Each row is a point. A path goes straight from each point to the next, and from the last back to the first. The post is the endless flat space through its rows: a point in 2 columns, a line in 3, a plane in 4, and so on, so that a path can go around it. Count how often the path circles the post. Going back the other way cancels.

Post:
-0.08 +0.19
Path, 11 rows:
-0.32 +0.75

-0.33 +0.15

-0.29 -0.33

+0.23 +0.08

+0.53 +0.12

+0.14 -0.35

-0.33 +0.02

-0.32 +0.48

-0.03 +0.44

+0.30 +0.17

+0.25 +0.22
Times around: 0

Post (5 x 6):
+0.02 -0.25 -0.03 -0.03 -0.37 +0.07

-0.33 +0.10 -0.34 -0.44 +0.19 -0.28

-0.19 +0.05 +0.15 +0.40 +0.12 +0.38

+0.14 +0.11 +0.08 +0.69 -0.26 +0.36

-0.17 +0.06 +0.11 -0.23 -0.08 -0.17
Path, 20 rows:
-0.37 -0.25 +0.50 +0.00 +0.01 +0.65

-0.36 +0.47 +0.35 +0.36 -0.14 -0.06

+0.34 -0.39 -0.16 +0.56 -0.53 +0.24

-0.16 -0.17 +0.40 +0.26 +0.43 +0.50

+0.30 -0.10 +0.14 +0.47 -0.31 +0.01

-0.26 -0.30 +0.25 +0.39 -0.10 +0.34

-0.77 +0.13 +0.19 -0.09 +0.54 +0.00

-0.08 +0.07 +0.31 +0.31 +0.01 +0.10

-0.23 +0.36 +0.10 -0.14 -0.24 -0.56

-0.50 +0.19 +0.04 -0.20 +0.02 -0.44

-0.80 -0.13 -0.02 -0.78 +0.02 -0.05

-0.20 +0.00 -0.57 +0.19 -0.11 +0.52

+0.24 +0.13 -0.14 +0.07 -0.77 -0.37

-0.07 -0.10 +0.67 -0.15 -0.34 -0.21

-0.25 +0.15 +0.92 +0.38 -0.05 -0.01

-0.06 +0.10 -0.26 -0.04 -0.66 -0.11

+0.08 +0.29 -0.06 +0.60 -0.32 +0.20

-0.29 -0.26 +0.33 +0.15 -0.17 +0.18

+0.18 -0.25 +0.16 +0.01 -0.48 -0.08

-0.05 -0.07 -0.47 -0.30 -0.02 -0.01
Times around: 1

Post, 11 rows:
-0.12 -0.11 +0.20 +0.09 -0.30 +0.19 -0.08 +0.52 +0.08 +0.14 +0.10 +0.09

-0.04 +0.12 +0.02 +0.00 -0.60 -0.24 +0.05 -0.19 +0.04 -0.95 -0.11 +0.23

+0.20 -0.01 -0.12 +0.07 +0.19 -0.15 -0.09 +0.59 +0.46 +0.04 -0.28 -0.38

-0.33 -0.14 -0.15 -0.58 -0.21 -0.35 -0.36 +0.12 +0.72 -0.44 +0.21 +0.18

+0.33 -0.16 +0.29 +0.45 +0.02 -0.05 +0.10 -0.28 -0.22 -0.21 -0.05 +0.01

+0.33 -0.16 -0.16 +0.26 -0.21 +0.33 -0.07 +0.39 -0.40 -0.29 +0.19 +0.33

+0.27 +0.81 +0.13 +0.42 +0.12 +0.03 -0.20 -0.41 -0.24 -0.20 +0.17 +0.35

-0.06 -0.35 +0.01 +0.35 -0.10 +0.26 -0.16 -0.53 +0.79 +0.13 -0.37 -0.44

-0.55 +0.19 -0.29 -0.01 -0.26 -0.03 -0.53 +0.45 -0.08 +0.00 +0.22 -0.39

+0.05 +0.10 -0.03 -0.18 -0.21 -0.30 +0.11 -0.40 +0.39 +0.26 +0.10 +0.09

+0.08 +0.22 +0.13 -0.11 +0.38 +0.10 +0.00 -0.21 -0.22 -0.33 -0.07 +0.52
Path, 28 rows:
-0.01 -0.73 -0.27 +0.41 -0.62 -0.33 -0.04 -0.65 +0.16 -0.33 -0.07 -0.25

+0.13 +0.15 +0.45 -0.08 +0.11 +0.17 -0.08 +0.33 -0.08 +0.36 -0.24 +0.73

-0.05 -0.16 -0.28 -0.39 -0.94 -0.13 +0.14 -0.41 +0.27 -0.47 -0.29 -0.30

+0.23 -0.08 +0.70 +0.30 -0.24 +0.41 -0.16 +0.62 +0.06 -0.17 +0.17 -0.01

+0.10 +0.26 +0.00 -0.21 +0.44 +0.36 -0.13 +0.49 +0.55 +0.12 +0.23 +0.35

-0.24 -0.05 +0.03 -0.05 +0.30 +0.07 +0.12 -0.41 +0.13 -0.04 -0.16 +0.23

+0.04 +0.19 -0.18 -0.04 +0.08 -0.02 -0.21 +0.51 +0.11 -0.21 -0.20 +0.09

+0.10 -0.63 +0.12 +0.24 -0.41 +0.28 -0.14 +0.24 -0.61 -0.59 -0.19 -0.10

+0.23 +0.02 +0.52 +0.18 +0.21 +0.28 -0.42 -0.48 +0.40 -0.12 -0.08 -0.19

-0.12 +0.14 -0.29 +0.38 +0.10 +0.85 -0.33 +0.25 +0.25 +0.13 -0.07 -0.40

-0.26 +0.07 -0.54 +0.72 +0.08 +0.25 -0.24 -0.40 +0.29 -0.14 -0.26 -0.48

-0.26 +0.04 -0.02 +0.47 -0.65 -0.22 -0.41 -0.42 -0.13 -0.18 +0.46 +0.31

+0.06 -0.11 -0.22 -0.12 -0.23 -0.32 -0.29 -0.29 +0.23 -0.22 -0.05 -0.18

+0.10 -0.43 -0.32 +0.13 -0.66 -0.32 -0.17 -0.09 -0.31 -0.58 -0.33 -0.39

+0.34 -0.42 +0.61 -0.28 +0.25 -0.28 +0.39 +0.07 +0.74 +0.35 -0.26 -0.21

+0.41 +0.53 -0.13 +0.33 -0.44 +0.44 +0.08 +0.10 +0.31 -0.92 -0.03 +0.13

-0.34 +0.03 +0.06 -0.31 +0.59 -0.09 +0.03 +0.16 +0.07 +0.32 +0.33 +0.10

-0.12 +0.27 -0.18 -0.14 +0.17 -0.37 +0.13 -0.34 -0.83 +0.01 +0.36 +0.40

+0.44 -0.26 +0.16 +0.27 -0.36 -0.25 -0.14 -0.13 +0.93 -0.48 -0.09 +0.25

+0.27 +0.05 +0.02 -0.19 -0.35 +0.03 -0.02 +0.25 -0.10 -0.32 -0.29 +0.08

+0.12 +0.46 +0.23 -0.24 -0.21 -0.30 +0.04 -0.57 +0.25 -0.73 +0.15 +0.43

+0.05 +0.46 +0.47 +0.19 +0.24 -0.10 +0.50 -0.48 -0.12 -0.10 -0.14 +0.23

-0.58 -0.06 -0.72 +0.13 -0.47 +0.27 -0.31 +0.32 +0.10 -0.24 +0.24 +0.12

-0.09 -0.37 -0.04 +0.43 +0.10 +0.01 -0.13 -0.31 +0.11 -0.19 -0.39 -0.43

+0.38 -0.11 -0.17 +0.38 -0.14 -0.10 -0.40 +0.59 -0.36 -0.14 +0.04 -0.14

+0.23 +0.21 +0.15 +0.25 -0.02 +0.22 -0.30 -0.41 +0.54 -0.01 -0.29 -0.52

+0.35 +0.12 +0.18 +0.56 +0.08 -0.06 -0.25 -0.32 +0.18 -0.56 +0.22 -0.15

+0.42 +0.42 -0.24 +0.37 -0.24 -0.17 +0.08 +0.56 +0.18 -0.32 +0.27 +0.16
Times around: 5

Post:
-0.05 +0.07 -0.26 +0.11 +0.17 +0.00 -0.36 +0.32 +0.61 -0.15 -0.19 -0.29
 +0.10 +0.33 +0.25 +0.10 +0.32 +0.32

+0.26 +0.36 -0.45 +0.15 -0.18 -0.09 +0.06 -0.16 +0.57 -0.08 +0.11 +0.11
 +0.15 -0.13 -0.03 +0.31 -0.29 -0.06

-0.03 -0.22 -0.09 +0.38 -0.26 +0.09 +0.03 -0.37 -0.01 -0.21 +0.38 +0.26
 +0.64 -0.46 +0.33 -0.17 -0.25 +0.06

-0.27 -0.13 -0.21 +0.44 +0.51 +0.24 +0.12 +0.01 +0.04 -0.18 -0.19 +0.05
 +0.48 +0.40 -0.13 -0.24 -0.53 +0.31

+0.57 -0.30 +0.08 -0.06 -0.20 +0.08 -0.07 -0.33 -0.06 +0.11 +0.25 -0.08
 -0.44 -0.35 +0.43 -0.20 -0.20 -0.18

+0.35 -0.31 -0.14 +0.14 -0.30 +0.06 -0.06 -0.07 +0.27 +0.26 +0.46 -0.10
 -0.22 -0.45 +0.11 +0.53 -0.26 -0.19

-0.26 -0.05 +0.02 +0.12 +0.01 +0.18 +0.30 +0.21 -0.21 -0.34 -0.64 -0.04
 -0.18 +0.45 -0.45 -0.16 +0.39 -0.15

-0.52 -0.07 +0.27 +0.26 +0.30 -0.04 +0.71 +0.00 -0.15 -0.52 -0.52 +0.43
 +0.20 +0.18 +0.26 +0.05 -0.20 +0.10

+0.15 -0.31 +0.38 -0.09 -0.03 -0.38 -0.08 +0.13 -0.29 +0.14 +0.01 -0.13
 +0.20 +0.00 -0.09 +0.46 -0.15 +0.14

-0.38 +0.32 -0.19 +0.17 +0.38 +0.60 -0.12 -0.11 +0.08 +0.12 -0.66 -0.08
 +0.23 +0.14 +0.18 +0.51 +0.12 +0.19

+0.05 +0.29 +0.64 +0.44 +0.03 -0.14 -0.04 +0.11 +0.40 -0.25 -0.01 -0.19
 +0.43 -0.11 +0.05 -0.24 -0.29 -0.13

-0.44 -0.08 -0.49 -0.16 +0.07 +0.29 -0.08 +0.36 +0.20 +0.37 +0.08 +0.11
 -0.30 -0.24 -0.16 +0.26 +0.18 +0.26

+0.20 -0.33 -0.23 +0.14 +0.38 -0.20 -0.04 -0.66 -0.09 +0.07 -0.25 -0.04
 +0.42 -0.20 +0.19 +0.19 +0.28 +0.01

+0.20 -0.07 +0.08 +0.14 +0.01 +0.04 -0.16 +0.08 -0.08 -0.11 +1.01 -0.26
 -0.55 -0.25 -0.05 +0.00 -0.13 +0.08

-0.39 -0.66 -0.13 -0.35 +0.41 +0.08 -0.58 -0.29 -0.08 +0.12 +0.26 -0.26
 +0.29 -0.09 -0.28 +0.22 +0.09 +0.10

+0.14 -0.23 +0.37 +0.17 -0.23 +0.66 +0.61 -0.34 -0.04 +0.10 -0.14 +0.31
 +0.08 -0.03 -0.14 -0.25 -0.07 +0.05

-0.29 +0.03 +0.46 +0.07 +0.13 +0.08 +0.54 +0.10 -0.10 +0.14 -0.10 -0.63
 +0.23 +0.16 +0.14 -0.03 +0.11 +0.09
Path (30 x 18):
-0.10 -0.49 -0.32 +0.36 +0.20 +0.32 -0.37 -0.47 -0.15 -0.14 +0.15 +0.15
 +0.12 -0.01 +0.23 -0.10 +0.10 +0.04

+0.03 +0.26 -0.15 +0.01 -0.03 +0.25 +0.34 -0.23 +0.39 +0.14 -0.12 +0.43
 +0.48 -0.05 +0.72 -0.30 +0.01 +0.28

-0.09 -0.47 +0.91 +0.22 +0.26 +0.06 +0.33 -0.20 +0.27 +0.04 +0.09 -0.34
 +0.19 +0.47 -0.30 -0.58 -0.17 -0.07

-0.06 -0.40 +0.47 +0.44 +0.00 -0.45 +0.41 +0.20 +0.06 -0.04 -0.44 +0.19
 +0.07 +0.03 -0.31 +0.00 +0.01 -0.04

+0.16 +0.11 +0.17 +0.15 +0.14 +0.45 +0.17 +0.05 -0.12 -0.23 -0.12 +0.46
 +0.02 -0.07 -0.11 -0.11 -0.45 +0.56

-0.13 +0.26 +0.10 -0.16 -0.22 +0.37 +0.95 -0.14 +0.65 -0.21 -0.24 +0.12
 -0.33 -0.08 +0.05 +0.71 -0.25 -0.45

+0.91 -0.46 -0.53 +0.22 +0.00 -0.03 -0.43 +0.07 +0.07 +0.54 +0.06 +0.07
 +0.20 +0.18 -0.20 -0.19 +0.12 +0.18

-0.43 +0.05 +0.26 +0.14 +0.15 +0.29 +0.78 +0.08 +0.24 +0.05 +0.09 +0.03
 +0.14 +0.24 +0.15 -0.30 -0.20 +0.32

-0.32 -0.35 -0.05 +0.11 -0.13 -0.08 +0.27 -0.37 +0.40 +0.04 -0.04 -0.23
 +0.04 -0.19 -0.02 +0.24 +0.38 -0.16

+0.11 -0.02 -0.09 +0.28 -0.18 +0.44 +0.32 -0.06 +0.05 -0.06 +0.19 -0.37
 -0.70 +0.02 +0.16 -0.07 +0.16 +0.25

+0.09 +0.44 +0.32 +0.14 +0.43 -0.04 -0.16 -0.11 -0.56 -0.72 -0.41 -0.17
 -0.14 -0.21 +0.27 +0.48 +0.27 -0.25

+0.08 -0.29 -0.34 +0.03 +0.23 +0.06 -0.58 +0.32 -0.05 -0.58 +0.47 -0.48
 -0.11 -0.06 -0.02 -0.22 -0.05 -0.21

-0.71 +0.54 -0.57 +0.75 +0.67 +0.53 +0.19 +0.85 +0.04 -0.84 -0.59 +0.23
 +0.05 +1.10 -0.41 -0.15 -0.47 +0.28

-0.17 -0.19 -0.24 +0.02 -0.28 -0.18 -0.20 +0.38 -0.21 +0.33 -0.20 +0.11
 +0.22 +0.20 +0.32 +0.76 -0.36 +0.21

-0.72 +0.09 +0.38 -0.10 -0.08 +0.06 +0.37 +0.45 -0.07 +0.57 -0.72 -0.30
 +0.06 +0.15 +0.03 +0.68 +0.43 +0.36

-0.16 -0.02 +0.52 +0.53 +0.03 -0.07 +0.13 -0.23 -0.61 -0.56 -0.69 +0.08
 +0.17 +0.16 -0.24 +0.62 -0.23 -0.19

+0.84 +0.20 -0.31 -0.24 -0.37 -0.48 +0.04 -0.38 +0.01 +0.00 +0.27 -0.13
 +0.02 -0.35 +0.55 +0.07 +0.10 +0.12

+0.15 -0.08 +0.13 -0.14 -0.13 +0.40 +0.25 +0.27 -0.30 -0.11 -0.72 -0.16
 +0.20 +0.51 +0.31 +0.30 +0.50 +0.18

-0.85 +0.25 +0.41 +0.15 +0.25 +0.25 +0.31 -0.03 +0.31 -0.47 -0.24 -0.07
 +0.55 +0.02 +0.45 -0.42 -0.34 -0.24

-0.40 +0.00 -0.53 +0.14 +0.14 -0.09 -0.28 -0.05 +0.76 +0.10 -0.52 +0.12
 +0.55 +0.08 +0.43 -0.51 -0.35 +0.21

+0.04 -0.14 -0.49 +0.14 +0.05 +0.04 -0.26 +0.02 -0.37 -0.08 +0.51 -0.06
 -0.21 +0.15 -0.17 -0.05 -0.08 +0.51

-0.50 +0.13 -0.31 +0.08 +0.15 +0.19 +0.47 +0.15 +0.23 -0.32 +0.12 -0.01
 -0.13 -0.27 +0.29 +0.59 -0.15 +0.21

-0.47 -0.03 +0.06 +0.08 +0.28 +0.70 +0.24 +0.12 +0.33 +0.37 -0.28 -0.02
 +0.74 -0.43 +0.10 +0.42 +0.40 +0.33

-0.43 -0.30 -0.61 +0.34 +0.22 +0.38 -0.58 +0.01 -0.06 -0.17 +0.20 +0.28
 +0.26 -0.26 -0.33 +0.61 +0.24 +0.29

+0.30 -0.93 -0.55 -0.41 +0.04 -0.38 +0.06 -0.10 +0.36 +0.65 -0.22 -0.53
 -0.41 -0.08 +0.48 -0.47 +0.29 +0.11

-0.06 -0.68 +0.46 +0.09 -0.11 -0.35 -0.19 -0.36 +0.24 +0.42 +0.30 +0.02
 +0.68 -0.21 +0.02 +0.43 -0.66 -0.08

-0.09 -0.27 +0.38 +0.10 +0.35 -0.01 +0.12 -0.19 -0.29 +0.05 -0.42 -0.32
 -0.03 +0.07 +0.14 +0.53 +0.14 -0.46

-0.24 +0.58 -0.43 +0.46 -0.40 -0.32 -0.01 +0.55 +0.06 +0.21 +0.40 -0.27
 +0.62 -0.08 -0.12 -0.03 +0.20 +0.46

-0.25 -0.31 +0.21 +0.02 +0.35 -0.22 -0.32 -0.36 -0.07 +0.05 +0.33 -0.35
 +0.15 -0.36 -0.21 +0.30 -0.12 -0.08

+0.44 +0.20 +0.36 +0.26 -0.26 -0.02 +0.42 -0.21 +0.25 -0.51 -0.14 -0.11
 -0.42 +0.47 +0.85 -0.12 -0.36 +0.05
Times around: 3
